Each point is reached from the start by the listed moves, each made once or not at all, plus a little noise. Is the number of moves made odd or even? Then give how often each move was made.
In the rows, 128 means zero.

Moves:
(1): [185 139 118 121 169]
(2): [162 148 126 103 148]
Start: [132 132 124 153 142]
Points:
[221 167 112 119 204] -> even (1, 1)
[126 135 122 151 143] -> even (0, 0)
[184 139 117 146 183] -> odd (1, 0)

Moves:
(1): [126 117 162 167 137 130  81 122 124 118]
(2): [138 128 105 136 163 126 137 125 125 172]
(3): [ 99 129 135 155 128 144 135 156 107 152]
(4): [131 142  58 124 110 145 157 108 157 128]
(5): [143 149 110 135 150  99 151 143 112  74]
(6): [108 143 132 120 122 165 106 101 133 146]
(7): [165 137 144 119 109 145 114 110 146 133]
(8): [128 112 136 126 122 144 103 140 106 141]
Start: [135 117 113 130 148 113 103 135 129 151]
Points:
[128 152  60 161 155 138  83  99 146 106] -> even (1, 0, 0, 1, 1, 1, 0, 0)
[126 117  69 163 162 183  43  86 135 216] -> odd (1, 1, 0, 1, 0, 1, 0, 1)
[ 82  99 160 183 143 183  17 142  90 200] -> even (1, 0, 1, 0, 0, 1, 0, 1)
[189 164  45 125 130 121 138 114 160 102] -> odd (0, 0, 0, 1, 1, 0, 1, 0)
[136 154   7 169 182 112 169 155 123 167] -> even (0, 1, 1, 1, 1, 0, 0, 0)

Moves:
(1): [133 129 115 102 131 140 141 104 135 140 125 156 126 157 135]
(2): [115 140 119 139 115 171 131 142 115 116 149 129 129 123  93]
(3): [ 98 134 131 133  98 103 124 130 151 130 119 103 136 131 126]
(4): [133 117 120  99 133 111 154 136 113 112 110 126 108 134 115]
(5): [ 98 126 128 123 135 100 130 109 128 143 138 134 135 116 117]
(6): [124  92 127 148 108  87 121 115 124 107 137 107 115 129 125]
(7): [100 139 128 151 119 149 131 115 154 103 126 156  99 119 139]
(8): [131 125 154 117 103 155 152  97 128 147 119 116 133 117 126]
(9): [117  99 147 148 115 135 126 132 130 147 127 123 134 123 138]
(10): [127 119 106 137 107 143 152 122 155 162 141 136 105 121 136]
(11): [129 137 127 145 123 114 129 121 147 133 140 133 111 155 130]
(12): [140 133 134 125 124 130 131 123 135 129 149 148 121 132 133]
(13): [145 136 134 107 113 142 129 112 104 145 129 128 132 127  99]
(14): [144 134 133 116 134 101 134 118 146 124 112 132 142 116 115]
Start: [132 152 123 134 116 133 116 116 139 169 129 129 149 119 132]
Points:
[126 174 147 118  21 158 173  41 215 213 123 149 123  82 109] -> odd (0, 0, 1, 0, 0, 0, 1, 1, 0, 1, 0, 1, 1, 1)
[102 120 134 107  39 196 194  73 115 249 144 127 130  84  59] -> odd (0, 1, 0, 1, 1, 0, 0, 1, 1, 1, 0, 0, 1, 0)
[116 183 129 117  17 158 183  10 236 228 117 164 108 133 113] -> even (1, 0, 1, 0, 0, 0, 1, 1, 0, 1, 1, 0, 1, 1)
[ 91 139  79 138  58  99 189  42 213 158 176 205  58 143  92] -> even (1, 1, 0, 1, 1, 1, 1, 0, 0, 1, 1, 1, 0, 1)
